Each row of a before or after table is a point. The points were changed in one or more steps. Then noise was added and the rows were shuffled. The steps act on columns, c1 being the first. What was done? A step turns or swaps two columns, mirrors them in a line or flattens them onto one, adds a multiple of one to another, or multiplies or shifts one. Angles are multiples of 10 degrees, from the lower column toward the higher: turns from -170 to 170, lines from 10 to 170 but not 90. Use the fewest steps. Two steps may share a column if one is a turn and the other turns, adds or multiplies; they go together, in the order done. Otherwise the lowest column goes first.

Before:
[[  0  34]
 [ 42  48]
 [-59  -7]
 [-47  39]
 [-20  20]
 [ 43  17]
 [ 39  -9]
 [ 18  22]
 [ -6 -20]
 [ 22  21]
 [ 32  52]
 [-55 -20]
 [ 21   6]
 [-21 -42]]
After, 14 rows:
[[-14  15]
 [  9 -27]
 [  8 -28]
 [ 31 -19]
 [ 22 -60]
 [-27 -30]
 [ 11  58]
 [ 27   6]
 [ 56  21]
 [ 29 -54]
 [-27  38]
 [ -6 -22]
 [ -7 -46]
 [ 22  54]]
Steps: turn c1 and c2 by -120 degrees

Before, 13 rows:
[[ 14 -25  16  43]
 [-47   3  -6 -15]
 [ 14 -35 -16 -35]
 [ -9  19  16 -34]
 [ 27 -49 -34   5]
 [ 19  -8 -19   4]
 [-40 -11  28 -33]
 [-49 -60  -5  45]
 [ 22 -24 -21  -8]
 [  3 -54 -18  41]
 [  6 -26  20  37]
 [-10 -39 -51   6]
 [ 26 -12 -53  -5]]
After, 13 rows:
[[-17  19   6 -34]
 [-33 -62 -36  47]
 [ 19 -36  -8 -39]
 [-33   2 -31 -13]
 [ 24 -38 -45   8]
 [ 28 -24  -3  -5]
 [ 28  -7  -1   4]
 [ 53 -12 -25  -2]
 [  0 -24  22  42]
 [-52 -11  -2 -35]
 [ -8 -26  18  38]
 [ 43 -46  -8   8]
 [ 14 -53 -11  43]]
Steps: turn c1 and c3 by 40 degrees

Before (9 x 8):
[[-42   3  -5   1   5  21 -23  18]
 [ 19  22   5  -6  26  15  -2   7]
 [-18 -14 -19 -12  -4  24 -14 -16]
 [ 18  -4  28 -19  21  10   2  28]
 [ -5 -13  13  -5  22  11 -54  17]
 [-18 -20 -30   5   3  20 -21  16]
 [ 14  -1   3   4  -3  -2   6 -19]
 [  2  12 -25 -16  -4 -12   0 -22]
 [ 18  17 -28  -9 -25   6 -14 -16]]
After, 9 rows:
[[ 18  -4  52 -19  -2  24   2 -35]
 [-18 -20 -16   5 -17  10 -21  59]
 [  2  12 -44 -16  10  -8   0  32]
 [-18 -14 -34 -12 -23   4 -14  24]
 [ 14  -2 -14   4   2  -4   6 -15]
 [ -4 -13  28  -6  -2  24 -54 -14]
 [ 18  17 -42  -9 -15 -22 -14  40]
 [ 19  23  11  -6  -6  30  -2  -5]
 [-43   3  11   1 -18  12 -23  19]]
Steps: multiply c3 by 2; turn c3 and c8 by -60 degrees; turn c5 and c6 by 70 degrees

Before, 14 rows:
[[  2   1 -11 -14  -7  -1  -3   1 -10  -3   7 -13]
 [ -8  -3   2   2 -13 -13 -10 -13   7  -3   5  -3]
 [  1  10   4   1  -9  -4  -7   2 -21 -11   0  -8]
 [ -1   3  -5 -21  12  -4  -2   5  -4  -3  -1 -10]
 [ -6   6   0   2  -6 -12   4   8  -2   0  11  -9]
 [  0  -1  24  -6   2   7   4  -1  -3 -12  -2 -21]
 [-24  -5   8  -5  10   8  -4 -12  -1   3  14   2]
 [ -8   7 -11  19  11  10 -13   4 -12  18 -11 -13]
 [-18  -7 -24  10  -4   3 -10   6  -8   1  -9  -8]
 [ -5  16   6  -2  -5  -7  18  -4  -6  -8  -7  -7]
 [-19   5 -12   6  -7  -3   0  11   3  20  -9  15]
 [ -4  11  -1   7   4  -5   8   8 -12 -20  -5   3]
 [  4  26  -3   3  -2  15  -4  10   8   3   9  -8]
 [  6   6   4  -5   8   8  11   0   0   0  12   5]]
After, 14 rows:
[[-17  -6 -60  10  -4   6 -11  -7  22   1  -3  -8]
 [ -6  -4 -27  19  11  11 -13   7  17  19  -5 -13]
 [-21 -11 -29   5  -6   0   1   5  33  21  -5  16]
 [-23  12  20  -5  11  13  -4  -5  29   3   6   3]
 [ -2  -7 -13 -20  12  -4  -3   2  27  -3   0 -10]
 [  1   2  60  -5   1   7   4  -1  27 -12   0 -22]
 [  6  -1   9  -5   9   7  12   6  31   0   4   5]
 [  0  -2  10   1 -10  -4  -7   9   9 -11   1  -9]
 [-10  13   4   2 -13 -11 -10  -3  38  -2   2  -2]
 [  2   0 -28 -13  -6  -1  -3   1  20  -3   2 -12]
 [ -8  -8   1   2  -6 -11   4   6  28   0   4  -9]
 [ -5  -7  -2   6   4  -4   8  11  18 -20  -3   4]
 [ -7   4  16  -2  -6  -6  18  16  23  -8  -2  -7]
 [  6  -8  -7   3  -3  15  -5  25  39   3   3  -8]]
Steps: turn c1 and c6 by -10 degrees; turn c2 and c8 by 90 degrees; multiply c3 by 2.5; shift c9 by 30; multiply c11 by 0.4
